Each row of a before or after table is a point. One or more steps were done to the points. Then noise was added and the rows were shuffled. The steps act on how far a point lies along the listed directions, d1 being the first. Name the steps. A step turns or swaps two directions, mirrors them in a line or flattens them onto one, adds a multiple of one to another, or multiplies one. Angles are multiples of 10 degrees, from the lower direction toward the higher: turns from -170 to 170, lines from 10 to 170 but not 90. Use the fewest steps. Two steps may share a direction if one is a turn and the other turns, adds or multiplies; they go together, in the order done. Otherwise the lowest direction goes first.

Directions:
(1): [-0.8 -5.6  3.6]
(2): [-6.0  2.2  2.1]
(3): [2.9 3.0 5.3]
Before (8 x 3):
[[-0.8 -0.7 -3.5]
 [ 6.3 -5.8 -5.3]
 [ 0.2 -2.6 -3.4]
 [-0.8 -1.3 -1.8]
 [ 2.2  5.2  4.7]
 [ 2.6 -1.6 -0.1]
 [ 3.9 -1.9 -4.3]
 [ 3.0 -2.2  1.5]]
After (8 x 3):
[[-0.6 -1.4 -1.9]
 [ 4.1 -2.1 -0.6]
 [ 1.4 -3.0 -3.8]
 [ 6.9 -3.1 -5.3]
 [ 4.6 -2.7  1.0]
 [11.2 -7.6 -7.0]
 [-0.5 -0.7 -3.6]
 [ 1.6  5.3  4.9]]
Steps: multiply d2 by 1.6

Directions:
(1): [-0.1 -0.9  3.8 -6.6 -5.0 -2.6]
(2): [ 4.8  5.6 -4.2 -4.0  1.4 -0.6]
Before (10 x 6):
[[  0.9   1.4   4.0  -6.2  -4.6  -2.4]
 [ -2.1  -2.4  -2.3   6.7   4.4   3.3]
 [ -0.7   0.7  -1.8  -4.8  -4.1  -4.7]
 [  2.8   3.0   0.6  -9.7  -3.6  -2.3]
 [  0.2   1.1  -3.8   2.5   3.7   1.6]
 [ -0.3   2.6  -0.3  -0.8  -1.0  -1.9]
 [  6.8   6.4  -0.7 -11.7  -4.5  -3.6]
 [  1.7   0.2  -3.9   3.7   3.9   2.1]
 [  2.5   0.1   6.0  -8.9  -4.4  -5.1]
 [ -0.4  -2.1   0.9  -1.0  -1.0   0.7]]
After (10 x 6):
[[-2.8 -1.1 -4.7  5.5  1.7 -0.8]
 [-2.0 -0.5 -0.4  7.7  3.1  2.5]
 [ 1.9  2.1 -1.8 -5.1 -0.2 -1.2]
 [-0.7  0.8 -4.6  8.1  5.9  4.0]
 [ 3.7  1.6 -1.5 -5.5 -1.3 -1.3]
 [-0.8 -2.3  0.6  0.0 -0.1  1.2]
 [ 2.4  3.2 -6.9 10.7  7.9  4.4]
 [-1.4 -2.7  0.5 10.7  6.0  1.8]
 [ 1.1 -0.5  2.1 -8.2 -3.9 -1.7]
 [-1.0  2.2 -1.1  1.8  0.4 -1.0]]
Steps: mirror d1 and d2 in the line at 110 degrees

Directions:
(1): [ 4.5  2.9  2.9  0.9  5.9 -3.6  3.4  6.0 -1.6]
(2): [-0.1 -1.3 -0.8  7.1  1.8 -1.8 -5.5 -1.5 -6.6]
(3): [ 0.1  3.3  0.5 -6.0  1.1  0.1 -8.9  3.0 -0.2]
(4): [ 7.6  4.1 -6.4  2.0 -0.8  1.0 -1.0 -2.2  2.8]
Before (14 x 9):
[[ -7.1  -1.5   8.5  -3.8   3.6  -3.3   2.2   9.2  -1.9]
 [ -3.1   0.3   2.8  -7.2   2.4  -1.0   1.5   4.7   0.2]
 [  3.4   4.8   2.4  -2.2   2.4   0.4  -1.3   4.8   3.2]
 [  3.7  -0.1  -0.2   2.9   4.6  -1.7  -1.5  -0.6  -2.3]
 [  0.6  -0.9  -1.5  -3.6  -2.2   1.7   5.2   3.8   6.5]
 [ -7.7  -2.7   2.9  -5.2  -4.8   2.5  -5.7  -1.3   0.7]
 [  2.4   3.5   3.5  -9.3   0.0   0.2  -0.2   4.1   3.4]
 [ -2.0  -0.3   0.1   5.6   3.0  -2.2  -8.7   1.7  -7.8]
 [  1.5   0.2   4.5   0.7   1.1  -0.2  -3.3   2.2  -3.1]
 [ -4.7  -2.0  -3.5 -10.7  -8.4   7.7  -3.9  -3.7   5.2]
 [  1.7   0.4   4.4  -7.4   3.5   0.1   2.6   4.5   6.0]
 [ -0.5   2.4   1.8   0.7   2.1  -3.0  -4.0   3.9  -5.8]
 [  0.0   1.1  -2.0   1.0  -2.0   1.9   3.5   1.2  -1.1]
 [ -3.7   1.2  -0.7  -6.9  -3.8   2.7  -5.9  -4.1   5.9]]
After (14 x 9):
[[  0.7   0.5  -1.0  -6.3  -1.8   1.9   3.3   5.0   6.7]
 [ -3.8  -3.8  -1.4  10.7   0.2  -1.4  -4.6  -3.6  -8.4]
 [  0.3  -1.5  -2.5   1.7   0.9   0.9  -4.5  -4.0  -1.3]
 [ -4.2  -2.8  -1.0   6.0  -3.5  -0.4  -2.6  -3.6  -5.8]
 [ -1.7  -2.7   5.4   4.6   2.2  -2.8   8.4   2.4  -3.4]
 [ -2.7  -4.5   1.0  -4.5  -2.6   3.5   2.1  -3.1   6.5]
 [ -6.2  -4.1   0.5  -3.1  -1.6   1.0   3.4  -1.6   0.5]
 [  0.4   3.2  -1.5  -2.6  -1.0   2.1   0.1   3.7  -0.9]
 [ -1.2  -2.2   0.8  -1.0  -5.1   2.6   5.4  -4.2   3.0]
 [  1.9   0.2   2.5   4.4   2.9  -2.6   9.1  -1.0   2.2]
 [ -1.2  -3.3   3.1   4.2  -2.5   1.4  -2.1  -2.7  -2.7]
 [-12.6  -6.5   4.5  -2.0  -3.7   1.2  -0.7   0.8  -0.3]
 [  4.6  -0.6   2.0   1.6   3.3  -1.1  15.0   4.9  -0.1]
 [ -1.4  -0.9  -1.4   2.7  -4.4   3.8  -0.4  -4.2   4.0]]
Steps: add 0.5 times d3 to d2; turn d1 and d3 by 160 degrees

Directions:
(1): [ 1.7  0.8 -4.5 -1.4 -2.9 -5.4  6.1 -4.6 -5.7 -2.4  4.2  1.9]
(2): [-3.1  1.0 -9.1 -1.2  7.3 -0.2  2.2  1.4  4.2  2.6  1.4 -0.6]
(3): [-4.6  7.2 -1.9  5.6 -6.9  2.4  0.7  2.3  1.8  1.5  2.7  1.6]
Before (8 x 12):
[[-5.5  6.1  2.4  4.2 -2.2  5.2 -3.7  5.1  4.2  5.0 -3.1 -2.0]
 [ 5.7 -6.1  5.5  1.3  4.3  3.4 -5.9 -0.5 -1.8 -0.5 -4.1 -0.7]
 [ 1.1 -0.4 -1.5 -3.2  7.2  1.2 -0.9  1.2  2.8 -2.8 -1.1  0.0]
 [ 7.0 -1.5  9.8  3.1 -8.2  0.0 -0.1  0.9 -4.4 -5.8 -2.2  2.8]
 [ 2.2 -1.3 -0.8 -2.1  1.7 -4.0  1.7 -1.6 -5.0 -1.6  1.6 -0.2]
 [ 1.5 -4.4 -4.5 -6.0  6.2 -6.6  3.5 -5.5 -3.2 -3.5  1.0  0.0]
 [-3.6  4.5  7.7  7.3 -5.7  9.5 -6.3  6.5  5.3  2.7  0.8  0.1]
 [-3.8  4.7 -8.8  1.9 -1.8 -6.0  4.6  0.5 -0.2  2.7  5.2  0.3]]
After (8 x 12):
[[ -1.5  -0.5  -7.1  -2.4   5.8  -5.8   1.6   0.8   2.1   2.8   1.6  -1.6]
 [  1.0   6.3   2.8   8.4 -10.5   2.2   1.3   4.4   0.2  -2.4   1.3   3.9]
 [  2.2  -5.7   5.2  -4.1   1.0  -4.5  -1.3  -4.9  -5.3  -4.1  -1.7  -0.3]
 [ -5.4   4.3  -5.3   1.0   3.1   1.2  -0.1   2.5   3.4   5.3  -0.6  -2.4]
 [ -5.3   5.8  -3.9   5.4   0.6   5.6  -0.3   4.6   6.0   2.9   4.1   1.1]
 [  2.4  -0.2   2.7  -0.7  -0.7  -2.5  -1.0   0.1  -4.8  -1.2   1.2  -0.8]
 [  2.9  -2.6   3.0  -2.9   4.2  -0.5  -1.0  -0.1  -1.1  -4.8  -1.8   0.8]
 [  4.4  -0.8   5.9   4.4  -3.6   3.2  -4.1  -1.1  -4.4  -0.9  -0.7   0.5]]
Steps: multiply d1 by 0.4; turn d2 and d3 by -60 degrees

Directions:
(1): [-10.2  -4.0  -1.4  -2.9  -0.7  -1.8  -1.4   1.2   0.0  -0.4  -4.3   3.2
   2.2   6.7  -0.9   6.3  -4.1   0.4]
(2): [-0.2 -2.4  4.8  0.2  4.6  0.0 -3.6 -4.1  7.1  4.2  3.5 -6.5  4.4 -0.9
  3.5  4.3 -1.9  3.7]
(3): [ 1.7  2.1 -4.5  1.6  0.3  2.2 -4.4 -4.1  1.6 -6.1 -6.1 -4.4 -3.6  3.2
  7.3 -1.9 -4.3 -2.1]
Before (14 x 18):
[[  1.2  -0.7   3.7  -0.7  -1.9  -2.0   2.0   2.2  -0.6   2.5   2.8   3.0
    0.9  -1.3  -3.8   2.2   0.5   3.8]
 [  2.9   0.3  -3.0  -1.1  -6.9   5.1   6.9   4.1  -8.0  -4.4  -2.3   5.4
   -3.0  -1.0  -7.6  -4.8   1.7  -0.5]
 [ -4.9  -0.2  -4.4   0.0   0.4  -1.9  -0.3   2.2  -2.4  -4.8  -8.9   1.5
   -1.1   6.7   1.9  -1.4  -1.2  -3.9]
 [  0.1  -0.2   0.9  -0.7   2.2   0.8  -1.9  -0.5   0.5   0.7   3.5  -1.5
   -0.8  -2.4   1.8  -0.7  -1.1  -1.6]
 [  4.8   2.4  -7.7   2.3   0.5   5.5  -9.3  -8.8   3.7 -11.6 -12.3 -12.4
   -6.3   5.2  15.9  -4.8  -5.4  -4.5]
 [ 10.0   2.4  -1.5   3.2   0.6   2.2  -2.2  -1.7   0.7  -1.2   5.1  -2.6
   -1.5  -6.4   2.3  -6.3   3.0  -1.7]
 [  2.7   0.3  -3.8   2.7   0.5   1.2  -1.4  -1.3   1.0  -6.2  -4.4  -3.9
   -4.5  -0.1   5.5  -1.6  -2.9  -1.0]
 [  1.5   1.7  -2.5   1.7   0.4   2.4  -4.7  -1.8   1.0  -2.4   1.4  -5.8
   -1.0   0.8   6.3  -0.5  -2.1   0.4]
 [  6.8   2.9   0.7   2.2   1.8   2.6   4.7  -2.2  -0.2  -2.6  -1.3  -1.1
   -5.1  -3.8   2.1  -4.6   2.1   0.0]
 [ -8.4  -6.1   0.8  -2.2   3.2  -1.7  -5.6  -0.4   4.8   1.9  -2.7  -1.7
    4.5   6.1   1.6   9.8  -6.4   5.4]
 [  3.4  -0.4   0.8  -1.3  -2.3   0.1   3.0   4.7  -2.3   3.1   4.1   3.6
   -0.4  -5.3  -4.9  -4.5   2.5   0.3]
 [ -8.5  -3.0  -2.1  -2.1   0.7  -0.8   1.9   1.3  -3.4  -0.9  -0.2   4.3
   -1.9   4.7  -4.0   1.6  -1.1  -1.7]
 [ -1.9  -6.6   5.2  -0.1   2.6   0.8  -2.1   1.2   4.2   4.3   7.3  -4.5
    4.9  -1.5  -1.7   4.9  -1.6   3.5]
 [ -7.2  -1.0   5.9  -2.8  -0.1  -1.6   0.3   2.0  -1.7   2.7   2.5   1.7
    2.7   1.6  -3.3   1.0   2.1   2.4]]
After (14 x 18):
[[  3.8  -2.5   3.9  -0.7   1.7   1.7  -2.6  -0.5   4.3   4.1   5.0  -4.7
    1.9  -4.8   1.8  -0.4  -1.4   2.9]
 [ -5.9  -6.2   2.4  -3.0   1.9  -2.0  -2.6   0.7   3.3   5.2   5.3   1.2
    7.5   0.3  -2.5   6.4  -0.4   2.8]
 [  3.6  -1.7   0.3   1.8  -2.7   1.3   4.2   6.6  -5.3   0.4   6.3   2.7
   -1.2  -4.8  -6.7  -4.5   3.3  -1.3]
 [  3.9  -2.7   2.6   0.5   1.8   6.3  -4.3  -7.0   6.2  -0.7  -1.3 -10.8
    1.7  -0.4   5.6   1.7  -5.1   5.0]
 [ -6.8  -1.5  -2.3  -1.5  -2.1  -0.2  -0.9   3.8  -3.8  -0.5   1.2   2.9
    1.0   3.8  -1.6   3.8  -0.5   0.3]
 [  4.0   4.7   3.9   1.5  -1.0   1.3   0.6  -0.6  -2.4  -1.8   1.8  -2.7
   -3.0  -2.4  -0.1  -7.4   4.2  -0.4]
 [ -2.7  -1.5   0.1  -1.7   1.4   0.0  -0.6   1.9  -1.1   0.7   3.7   2.1
   -0.3  -1.8  -1.9   0.3  -0.2  -1.3]
 [  6.0   1.0   3.4   1.6  -1.0   0.1   1.0  -0.9   1.1   1.1   3.4  -1.2
   -1.1  -3.3  -0.3  -0.7   0.7   3.0]
 [ -7.8  -4.6  -2.0  -0.5  -1.0  -2.2  -0.3   2.4   0.4  -2.6  -4.0   1.9
   -0.6   3.8   0.6   5.0  -4.1   1.1]
 [  4.6   3.1  -6.3   1.5  -5.0  -0.2   2.5   5.6  -8.9  -6.0  -4.4   6.6
   -7.0  -0.3  -5.2  -5.7   2.1  -2.7]
 [ -1.6   1.3  -4.5   1.0   2.1  -0.9  -1.6   0.4  -1.0  -6.3  -8.9  -2.8
   -2.0   6.0   5.8  -2.1  -1.8  -3.8]
 [-19.9  -8.2  -5.8  -6.2  -5.1  -2.1  -1.8   3.9  -4.0  -4.2 -12.3   7.2
    2.0  14.9  -1.8   9.0  -5.1  -2.4]
 [ -5.8  -4.3   4.7  -1.2   3.7   0.0   3.5  -2.2   4.0   2.8  -1.0  -0.6
    1.9   1.5   0.2   6.5  -1.7   3.7]
 [  3.2   2.4  -3.4   2.2   2.5   3.1   0.2  -3.1  -0.7  -4.5   0.0  -2.8
   -6.1   0.4   2.6  -5.0  -1.0  -3.1]]
Steps: turn d1 and d3 by -110 degrees; turn d2 and d3 by -130 degrees

Directions:
(1): [ 8.4  1.5 -3.2 -3.7  0.9 -3.2  0.3  4.7  3.4 -5.2 -1.0  1.8  0.0 -0.9
 -1.7  8.0  2.5 -3.6 -1.0 -1.7 -1.3 -2.8  8.5 -3.9 -4.1 -4.3 -4.8  3.4
  2.3  4.4  3.3  4.2]
(2): [-1.3  1.1 -4.2 -2.2 -2.8 -2.1 -4.4  3.7 -8.6  1.8 -2.7 -2.6  8.4 -1.5
 -2.9 -5.0 -0.8  5.8  0.7 -7.6 -0.5 -1.7 -0.4  2.4  0.0 -5.3 -4.4 -2.7
  3.4  2.7 -4.2  4.6]
Before (12 x 32):
[[  0.9   1.5  -2.0  -1.2  -0.2  -0.9  -2.2   1.2  -3.9  -0.1  -1.9  -2.4
    3.0  -2.4  -2.5  -2.8   0.5   4.3   0.6  -4.1   1.4  -2.5  -0.4   1.2
    0.6  -4.3  -3.3  -3.4   1.4   2.2  -1.4   1.7]
 [ 10.8   1.6  -4.6  -5.7   1.0  -6.1   1.4   3.9   3.7  -5.7  -0.9   2.3
   -1.5   0.5  -2.5   9.6   3.4  -5.0   0.5  -1.0  -3.2  -4.3  10.5  -5.6
   -4.9  -4.9  -7.1   4.3   2.5   6.2   3.5   7.5]
 [  1.8   0.9  -8.7  -5.3  -1.8  -2.4  -4.5   5.1  -9.5   1.6  -4.0  -4.5
   10.0  -2.6  -3.1  -4.6  -1.4   7.3   0.1 -13.5   0.0  -3.6   1.4   3.9
   -0.7  -8.6  -6.8  -2.6   4.4   4.5  -5.2   5.5]
 [ -2.8   1.4  -2.5   1.6  -2.1  -0.3  -3.2   3.2  -7.7   3.8  -2.4  -0.4
    7.7  -0.8  -2.5  -4.6  -2.6   7.2   2.1  -8.0   1.1  -1.2  -2.0   2.7
    1.4  -3.4  -1.4  -1.4   3.1  -0.7  -3.2   3.1]
 [ -0.4   1.5  -3.5  -1.3   2.1  -1.9  -1.4   2.5   0.8  -0.4  -0.7  -0.3
    6.0   0.4  -1.3   1.0   1.5  -1.6   1.7  -3.5  -1.4  -1.6   1.1  -0.8
   -0.8  -1.6  -3.0   0.5  -0.2   2.3   0.3   3.2]
 [  9.0   4.4  -8.6  -6.9   0.4  -3.9  -4.2  11.0  -5.8  -4.5  -5.8  -0.1
    7.7  -2.9  -7.1   5.3   3.9   0.4  -1.4 -10.0  -4.5  -5.4  11.4  -0.3
   -7.0  -9.7 -11.4   4.4   5.8   9.6   0.7  10.6]
 [  1.4   0.8  -4.2  -4.5  -0.7  -2.3  -1.6   3.0  -0.5  -2.0  -1.5  -0.7
    4.0  -1.7  -3.1   2.2   0.9   0.1  -1.0  -2.7  -0.3   0.0   3.9  -1.6
   -0.6  -2.4  -3.1  -0.5   3.0   1.2  -1.7   2.6]
 [  1.0   0.2  -0.9  -0.7  -1.0   1.0  -2.7   0.4  -2.0   1.8   0.7  -1.0
    3.2   1.0   0.1  -1.3   0.8   2.5   1.1  -3.8  -1.3  -1.1  -1.0   0.6
   -0.2  -2.5   1.2  -0.9   1.0   1.8  -2.2   0.4]
 [  4.1   1.5  -3.7  -2.7  -0.1  -1.4  -0.6   3.4   2.7  -1.9  -0.6  -0.2
    0.7   0.4  -1.6   1.8   2.5   2.5  -1.7  -1.2  -1.3  -2.4   3.3  -1.9
   -0.7  -0.9  -3.2   1.4   3.1   1.9  -1.0   1.6]
 [  2.2   0.6  -3.6  -3.5  -1.7  -3.2  -1.8   3.9  -3.0  -1.7  -3.3  -0.8
    4.8  -2.4  -2.9   1.2   1.3   2.4  -1.8  -7.1  -2.3  -3.7   4.5  -0.3
   -0.5  -6.5  -7.2   0.6   3.3   2.2  -1.0   5.0]
 [ 13.3   2.1  -4.8  -4.2   3.4  -5.2   1.9   6.2   5.8  -7.4  -0.3   2.5
   -4.3  -1.2  -1.8  11.7   2.8  -4.8  -2.5  -0.5  -3.7  -4.9  11.0  -4.6
   -6.2  -3.3  -5.0   3.8  -0.4   5.9   5.7   4.9]
 [ -4.5   0.9  -2.1   2.2  -0.3  -1.1  -4.1   0.3  -6.6   4.4  -1.5  -1.9
    3.0   0.2   0.5  -2.2  -0.7   4.9   5.0  -1.6  -0.9  -1.6  -0.5   2.3
    2.0  -0.6   0.5  -2.7  -0.8  -0.1  -3.3   2.3]]
After (12 x 32):
[[ -7.2  -2.2   5.4   6.2   2.3   3.9   3.0  -7.0   1.0   5.3   3.0  -1.1
   -7.9   1.4   3.8  -7.1  -2.7   1.4  -0.4   7.1  -0.1   3.2 -10.5   4.6
    3.6  10.2   9.0  -3.9  -7.6  -6.5  -1.1  -8.0]
 [  6.8   1.3  -0.2   0.9   2.4  -0.8   3.0   2.8   6.7  -3.5   0.0   4.6
   -3.8   0.6  -0.4   9.8   0.7  -3.4   0.3   0.9   0.8  -1.6   6.2  -4.2
   -2.4   0.1   0.0   5.2   1.2   0.3   5.8   0.5]
 [  4.2   0.5   1.6  -0.4   3.0   0.4   2.2  -1.2   5.4  -3.4   0.3   0.7
   -5.1  -1.3  -0.3   4.2   1.9  -2.1  -0.4   2.6   1.3  -2.1   2.4  -2.0
   -0.4  -0.8  -0.2   0.0  -1.0   0.7   3.5  -1.7]
 [  0.1  -2.2   4.1   1.7   1.6   1.5   4.9  -3.9   7.9  -1.7   1.7   2.1
   -7.9   0.5   2.4   4.5   1.0  -4.6  -2.6   4.9  -1.2   0.7   1.3  -2.0
    2.1   3.8   1.7   2.8  -3.3  -3.7   4.1  -3.7]
 [ -6.9  -2.7   5.6   4.5   1.1   2.5   4.4  -9.9   3.0   4.3   4.2   0.5
   -7.8   3.8   3.7  -4.2  -1.2  -1.3   1.8   9.0  -0.2   3.5  -8.1   1.3
    3.9   9.1   7.0  -0.9  -5.4  -5.5  -0.4  -5.2]
 [ -2.4   0.3   0.4   1.2   3.2   0.4   1.6  -1.2   5.2   0.0   1.5   1.4
    0.5   2.1   1.2   1.9   1.4  -4.5   1.4   2.1  -0.3   0.7  -1.3  -0.7
    0.6   3.5   0.7   1.0  -3.4  -1.2   1.8  -1.2]
 [  8.7  -1.8   0.3  -1.0   5.7   1.6   6.2  -2.2  13.4  -5.5   2.0   2.7
  -11.0   0.6   3.4  11.8   2.0  -9.1  -2.0   4.8   0.5  -0.6   6.0  -3.2
   -2.5   2.9   2.5   5.6  -3.0   0.0   6.6  -3.9]
 [ -1.7  -1.0   8.2   5.2   6.8   7.1   7.1  -7.2  11.7  -0.1   3.6   3.8
  -14.9   3.1   3.3   5.1   2.2  -8.7  -1.5  13.1  -0.9   4.2  -2.7   0.5
    0.0  12.2   8.8   5.5  -7.9  -5.3   6.4  -8.9]
 [ -0.5   0.0   1.1   0.7   1.4   1.7   1.8  -1.7   5.6   1.0   1.2  -0.1
   -4.3   1.6   0.6  -0.4   1.1   1.7  -1.6   4.5  -0.1   0.5  -2.0  -0.6
    2.0   4.6   2.7   0.4  -0.1  -2.2  -0.7  -3.5]
 [  4.1  -0.1   1.0  -0.3   0.4   1.3   0.1   0.0   3.4  -0.8   2.1   0.8
   -0.8   1.7   0.4   3.4   1.6  -1.0   0.7  -0.3  -1.1  -1.0   1.9  -1.3
   -1.5  -0.2   2.5   1.4  -0.6   1.5   1.1  -1.1]
 [ -1.6  -0.9   0.6  -1.0   1.4   1.0   2.0  -2.0   5.4  -1.1   1.5   0.7
   -3.7   0.1   0.3   3.0   0.7  -2.7  -1.0   4.3   0.8   3.0   0.3  -2.3
    1.2   3.9   3.4   0.7  -0.8  -2.9   0.3  -3.0]
 [  3.3   1.5  -2.2   0.8   2.0  -2.4  -1.3   2.3   1.2  -1.4  -0.6   0.9
   -2.4  -0.2   0.8   8.1   1.9  -1.6   3.6   1.6  -1.5  -2.9   6.9  -2.8
   -1.1  -0.8  -0.3   1.7  -1.3   2.1   1.8   3.1]]
Steps: turn d1 and d2 by -140 degrees
